Each row of a before or after table is a point. The points were changed in one or more steps. Then noise was added and the rows were shuffled. The steps act on columns, c1 being the first. Write out the steps. A step turns or swaps two columns, mirrors them in a line or flattens them onto one, adds a multiple of one to another, or multiplies or shifts one. Angles are multiples of 10 degrees, from the lower column toward the higher: turns from -170 to 170, lines from 10 to 170 but not 90. Use the fewest steps. Two steps may share a column if one is a turn and the other turns, adds or multiplies; they go together, in the order done. Otherwise the lowest column goes first.

Before (8 x 3)
-4.0 0.4 1.5

-4.2 4.4 -2.7

0.8 -1.1 -4.1

-4.1 -6.8 -2.9

-0.8 -7.6 5.2

-0.2 -1.9 2.2

-1.7 -3.9 -1.2

3.0 -2.0 -5.6
After (8 x 3)
-0.6 -1.8 -1.1

1.7 6.1 -5.7

-0.5 -5.0 2.1

0.6 5.0 -4.4

-1.7 -2.1 1.7

-1.8 -2.6 -3.4

-2.0 8.7 -2.9

0.1 -15.1 5.1
Steps: multiply c1 by 0.4; add -1.5 times c3 to c2

Before (12 x 4)
6.9 2.1 2.1 -4.6

1.0 -0.6 1.1 5.2

2.8 -3.4 1.8 -4.8

-1.3 -5.4 3.8 -6.0

1.4 -0.6 -0.1 9.1

11.6 1.8 0.1 1.6

-0.5 -3.3 -2.0 6.7

3.7 5.7 -2.1 -2.8

-2.3 -2.9 7.3 -5.0

-2.5 -3.7 -1.9 -4.4

4.5 -0.4 -3.7 4.6

-5.5 -0.1 -0.4 3.7
After (12 x 4)
0.1 7.5 -1.3 0.7

3.0 -3.8 -3.0 -4.5

-0.9 -2.9 0.4 4.8

-2.1 3.5 2.9 -1.2

3.1 -5.9 -2.6 -0.2

-0.1 -2.9 -0.6 5.2

7.1 0.7 -5.5 -2.3

4.6 4.7 -3.5 -1.5

-5.3 -3.5 5.0 4.1

-0.1 5.2 -0.3 -1.1

1.5 9.0 -1.1 -2.6

-2.4 -4.1 2.2 7.8
Steps: flatten c1 and c3 onto the line at 140 degrees; turn c2 and c4 by -110 degrees

Before (8 x 6)
8.0 1.5 -3.7 -1.2 0.8 -10.2

0.0 3.7 1.0 0.1 5.8 1.0

5.4 -3.3 6.0 -7.0 -7.4 0.5

0.3 2.0 -2.1 4.9 -1.2 3.2

6.4 -3.1 -0.7 1.7 0.4 -1.4

-7.0 -1.2 3.5 -0.3 -6.2 -1.8

-0.6 -6.4 -2.4 -3.9 -7.1 -0.8

5.8 0.3 -4.7 -1.4 -9.1 -4.2
After (8 x 6)
-5.0 1.4 -2.6 -1.1 6.5 -2.1

0.0 -2.0 4.3 3.2 -3.6 -1.5

5.4 0.4 5.3 2.1 5.0 8.1

3.8 7.4 -4.0 0.7 6.4 -5.3

-0.6 6.5 -5.6 -3.6 4.0 2.6

4.5 -0.1 0.7 -3.4 0.3 1.4

4.0 0.9 -6.0 0.7 6.5 6.0

0.5 -5.3 -3.4 -0.8 -2.2 0.0
Steps: multiply c1 by 0.7; turn c2 and c4 by 120 degrees; turn c3 and c6 by -120 degrees; turn c3 and c5 by -130 degrees

Before (12 x 9)
-0.4 -4.8 5.1 -2.0 -4.2 -3.4 -1.1 -0.4 -1.6

-8.9 3.5 -9.0 0.2 1.1 2.5 2.3 3.4 -0.8

1.5 0.5 -1.0 -2.7 -3.6 5.1 -7.0 -4.5 0.6

-6.3 3.6 5.8 -16.7 1.4 1.1 0.7 4.1 5.7

-3.8 -2.3 4.0 -1.1 -0.3 0.9 0.1 3.6 0.9

-2.3 3.5 1.2 -1.2 0.2 0.5 2.0 -0.6 -0.2

-1.8 -6.9 3.4 -8.3 0.1 1.0 1.2 -0.8 12.4

-2.4 3.4 4.0 -1.0 -6.9 2.5 2.0 0.5 14.8

-0.7 3.4 -0.5 2.1 -0.8 -4.7 -0.2 4.1 1.0

1.8 0.2 2.2 1.1 -1.0 0.5 1.8 0.3 0.1

-0.1 3.3 4.1 -1.0 -4.1 1.0 -6.6 -9.9 2.2

-3.4 2.6 0.1 1.7 0.3 3.5 -4.0 -1.5 5.5
After (12 x 9)
2.3 4.1 0.8 -0.7 -1.0 3.9 1.3 0.5 4.0

2.4 -2.5 0.9 2.1 0.7 2.3 1.0 5.8 -0.5

3.7 -1.9 -0.4 -1.2 -0.6 -0.3 1.9 -0.8 1.2

-1.4 -1.1 0.0 1.4 0.0 0.5 1.9 -0.3 2.3

-1.9 6.9 12.1 -6.6 -5.2 -0.5 0.9 -1.2 3.3

3.7 -1.7 14.6 3.5 -6.0 1.3 2.1 -2.1 4.1

-2.3 4.5 -1.6 1.2 -4.6 -1.5 -1.2 3.1 5.1

4.2 -0.5 5.5 1.1 1.3 -0.2 -4.4 -3.7 0.2

1.7 -2.9 2.3 2.0 -3.6 -9.0 -9.6 -4.4 4.2

7.3 0.1 5.6 -13.8 -9.6 4.2 1.8 0.4 5.9

-1.2 -1.0 0.6 0.4 -4.4 -2.5 -8.5 -6.3 -1.2

9.4 1.6 -0.8 -0.6 1.1 4.0 3.2 -1.1 -9.0
Steps: turn c1 and c2 by -150 degrees; swap c3 and c9; turn c4 and c5 by 40 degrees; add 0.3 times c8 to c7; turn c6 and c8 by -70 degrees

Before (12 x 11)
5.7 3.1 1.3 -3.3 4.0 -1.4 1.7 4.8 -6.6 1.9 1.3

0.8 -0.1 2.2 -4.3 1.3 -2.3 1.7 -2.4 0.3 -4.1 0.7

-0.6 3.5 -0.2 -0.5 2.0 2.6 5.8 0.6 -5.8 3.5 5.2

-0.2 7.2 -5.2 -0.3 1.2 -4.0 -6.3 7.1 -6.1 -1.8 -4.8

0.6 -0.2 0.5 -0.6 1.7 -3.2 5.5 1.6 5.4 -0.9 2.2

-2.9 -5.0 7.0 4.1 -3.5 4.8 3.9 3.4 -2.1 4.1 2.4

3.0 -5.3 0.3 11.2 -5.6 5.4 -4.8 1.9 -0.3 2.5 4.1

3.1 -0.3 -5.0 -0.7 4.1 -0.2 -2.9 2.0 -4.0 2.3 -4.8

-1.8 -0.8 7.4 -1.1 2.1 -2.7 -0.6 -2.2 4.1 4.0 1.1

-1.1 -2.6 3.0 0.9 6.8 -4.7 4.8 -1.1 0.3 -2.1 3.6

1.4 3.7 2.5 2.8 3.3 -2.2 3.7 -0.8 -0.1 -1.7 -3.6

6.4 -2.4 -7.1 4.8 -3.8 -5.6 -4.6 0.1 -5.7 2.9 -3.1
After (12 x 11)
-1.5 -0.9 7.2 -1.5 2.1 -4.3 3.1 -1.6 4.0 -0.3 1.0

5.7 3.1 1.3 -3.1 4.0 -3.8 -6.6 4.3 -6.5 -0.2 1.3

1.6 3.9 2.3 3.0 3.1 0.2 7.3 2.3 0.2 -2.6 -3.5

0.3 0.0 0.2 -0.2 1.7 -1.0 5.9 5.2 5.4 -3.2 2.1

3.1 -5.2 0.3 11.4 -5.5 -0.2 -11.4 -2.4 -0.5 6.1 4.2

-0.3 7.2 -5.2 0.0 1.2 0.1 -23.4 -0.4 -6.0 -4.6 -4.7

-0.9 -2.7 2.9 0.9 6.6 -0.1 9.7 3.2 0.5 -5.2 3.8

-0.7 3.6 -0.2 -0.8 1.8 -1.4 8.2 5.0 -5.9 3.9 5.2

3.2 -0.4 -4.9 -0.6 4.1 -3.0 -8.5 -1.2 -3.9 0.9 -4.7

-3.1 -4.8 7.1 4.0 -3.3 -0.4 -0.1 5.2 -2.4 6.1 2.5

0.7 -0.2 2.4 -4.2 1.4 2.2 7.2 -0.1 0.1 -3.9 0.5

6.5 -2.4 -7.3 4.8 -3.5 -6.9 -7.4 -3.5 -5.5 -3.4 -3.0
Steps: turn c6 and c10 by 60 degrees; add -0.3 times c1 to c6; turn c7 and c8 by 50 degrees; multiply c7 by 2.5

Before (11 x 14)
-3.6 -1.5 5.8 -3.9 3.4 -4.3 2.5 -2.1 -7.0 -3.0 3.9 6.4 -1.5 1.0

1.6 -2.6 -9.1 -6.6 -2.9 -1.4 3.6 2.9 2.4 -3.2 6.2 -5.4 4.0 -4.7

-2.0 1.1 3.8 -7.2 7.6 -2.1 0.7 -1.1 -5.2 4.9 2.2 -0.6 0.6 -2.1

5.4 1.8 -6.8 -0.7 1.2 3.3 0.6 2.1 4.9 -2.3 8.3 1.5 5.0 -6.9

5.5 -1.1 -6.2 -10.0 -3.0 1.0 -4.0 0.2 5.2 0.7 6.2 1.8 2.7 -5.6

-5.7 6.3 4.3 -2.9 2.0 -2.3 2.0 -2.6 -3.7 1.4 -0.1 2.8 -4.7 3.0

2.0 -6.2 -4.7 -1.3 2.0 2.1 2.0 7.2 4.1 -2.9 3.1 0.3 -2.1 1.1

1.5 -1.9 -4.7 -2.3 -1.8 -0.3 -6.1 2.8 1.3 -2.7 4.0 -3.2 2.3 -8.0

-0.1 0.6 5.3 -0.1 1.4 -8.2 2.8 -0.5 -3.0 5.1 2.4 3.1 -1.7 1.1

6.3 -1.0 -10.5 -3.8 2.9 -2.0 -2.9 -3.1 2.6 -2.6 2.5 0.3 2.2 -4.7

-3.1 -3.1 6.5 1.0 2.0 0.2 2.7 -5.8 -0.9 1.4 1.4 1.7 0.5 4.5
After (11 x 14)
-3.2 -2.9 0.5 -3.8 4.6 -6.7 6.6 -1.6 -4.7 2.3 -2.2 -1.6 -5.1 2.3

1.8 1.9 -2.1 -1.3 2.0 5.4 0.9 6.7 0.3 2.6 -6.9 -2.1 4.1 2.5

-6.4 -3.6 0.5 -4.0 2.1 -4.8 2.6 -1.6 -6.3 4.6 6.0 -1.4 -1.1 -4.0

-0.5 -2.2 -2.6 -0.7 1.5 -9.3 3.3 0.2 -3.2 0.2 -1.1 -2.4 -1.8 -6.2

7.3 -2.3 -8.1 -3.2 2.7 6.5 0.3 -1.6 3.3 -7.7 -0.8 2.8 1.4 5.5

-2.9 -2.0 4.7 0.7 2.1 -5.5 2.0 -5.0 0.1 8.3 -3.9 -2.4 -0.8 -4.2

2.1 -3.4 -7.1 -6.4 -3.8 6.4 -4.3 3.9 4.3 -8.3 -4.2 -4.3 1.1 7.4

-2.1 -3.5 0.5 -7.9 7.1 -4.2 0.0 0.0 -2.2 -6.4 1.1 -1.3 -4.4 -3.7

1.2 -1.2 -3.3 -2.7 -1.6 3.1 -3.7 3.5 2.5 -13.9 -3.9 5.7 -0.2 8.0

5.7 -7.2 -2.3 -1.1 1.0 6.9 2.6 4.1 6.6 -12.7 -1.4 -0.4 1.7 7.2

6.2 -5.2 -3.9 -10.3 -3.1 5.8 0.7 1.3 4.5 -11.3 -2.9 3.8 3.3 4.3
Steps: turn c2 and c11 by 110 degrees; turn c2 and c8 by -20 degrees; turn c3 and c6 by -50 degrees; turn c7 and c12 by -80 degrees; mirror c9 and c13 in the line at 30 degrees; multiply c14 by 2; turn c10 and c14 by -110 degrees

Before (8 x 18)
-1.9 7.2 -0.9 -3.9 -1.8 5.6 6.4 -7.1 1.5 -0.4 4.6 1.4 2.6 -0.1 -8.5 -3.5
 4.7 3.2

0.8 -2.0 -2.7 2.9 -4.6 -4.7 -1.1 -1.5 -0.3 7.4 -4.5 -2.9 -0.7 -2.2 -0.9
 4.7 3.6 -3.1

-0.3 4.4 -1.4 1.2 2.6 -4.9 -3.5 -3.7 -1.0 5.0 -2.3 1.0 0.1 -1.2 -4.1 1.9
 0.9 1.7

0.9 5.8 1.8 2.1 -7.3 -1.6 -9.5 0.1 2.4 7.1 5.4 4.3 -1.9 -1.6 8.3 3.7
 -4.5 -1.7

-5.6 -0.3 -0.1 3.9 -1.8 1.3 4.6 1.4 -8.3 -7.3 -7.6 2.0 5.0 -10.4 0.4
 -2.0 -5.7 -4.1

0.1 0.5 3.7 6.8 -5.4 -4.4 -7.7 5.1 -0.9 -1.1 -5.8 7.7 -0.5 -10.8 3.6 8.5
 -3.1 -7.7

4.8 7.0 -0.5 3.1 -2.2 -3.6 0.2 -1.0 4.6 6.4 -1.1 -2.6 1.6 -1.4 -1.9 2.8
 3.4 3.4

-1.3 10.6 -3.1 -5.3 -3.7 4.7 4.2 -5.0 -3.1 -5.2 -0.9 0.2 2.6 -3.8 -3.7
 -1.5 -1.9 -3.6
After (8 x 18)
0.6 0.4 4.8 -8.4 0.5 -4.6 -1.2 5.4 5.4 -9.1 -1.2 8.7 0.0 -2.5 4.4 -7.1
 8.0 -7.8

-1.5 2.9 -4.2 4.6 -0.4 5.8 3.4 -6.9 -3.9 -0.2 1.6 2.3 2.8 -2.4 -7.5 3.0
 -5.4 3.7

-0.5 1.2 -2.0 -1.1 2.0 -4.9 -1.1 -3.7 2.0 1.6 -0.9 -0.9 0.2 -6.0 -2.0
 -1.4 2.6 1.8

-5.8 -0.2 4.5 -3.3 0.2 1.3 -1.2 1.6 7.5 -12.7 -8.2 2.8 4.6 0.9 0.1 2.6
 -5.1 -4.4

1.0 2.5 4.8 -3.0 -3.1 -1.6 -3.4 0.8 -5.2 2.1 2.2 7.8 -1.7 -3.7 10.2 -2.8
 8.9 -1.8

-1.3 4.1 0.0 5.6 -2.4 4.9 -2.1 -4.3 0.5 -6.1 -3.0 2.5 3.1 1.1 -4.2 0.9
 -5.0 -4.0

4.8 3.0 -3.2 -3.8 -3.3 -3.5 1.3 -1.2 1.2 1.9 4.6 -1.4 1.3 -6.6 0.4 -2.1
 0.8 3.3

1.0 -0.6 -4.1 -3.6 -5.7 -4.3 -0.7 -1.6 4.8 2.1 -0.1 0.8 -0.7 -7.5 1.4
 -4.1 0.7 -3.2
Steps: multiply c2 by 0.4; turn c3 and c17 by 60 degrees; turn c7 and c17 by -70 degrees; turn c4 and c16 by 170 degrees; turn c5 and c12 by -40 degrees; turn c9 and c11 by 90 degrees; turn c10 and c14 by -60 degrees; turn c14 and c15 by -20 degrees
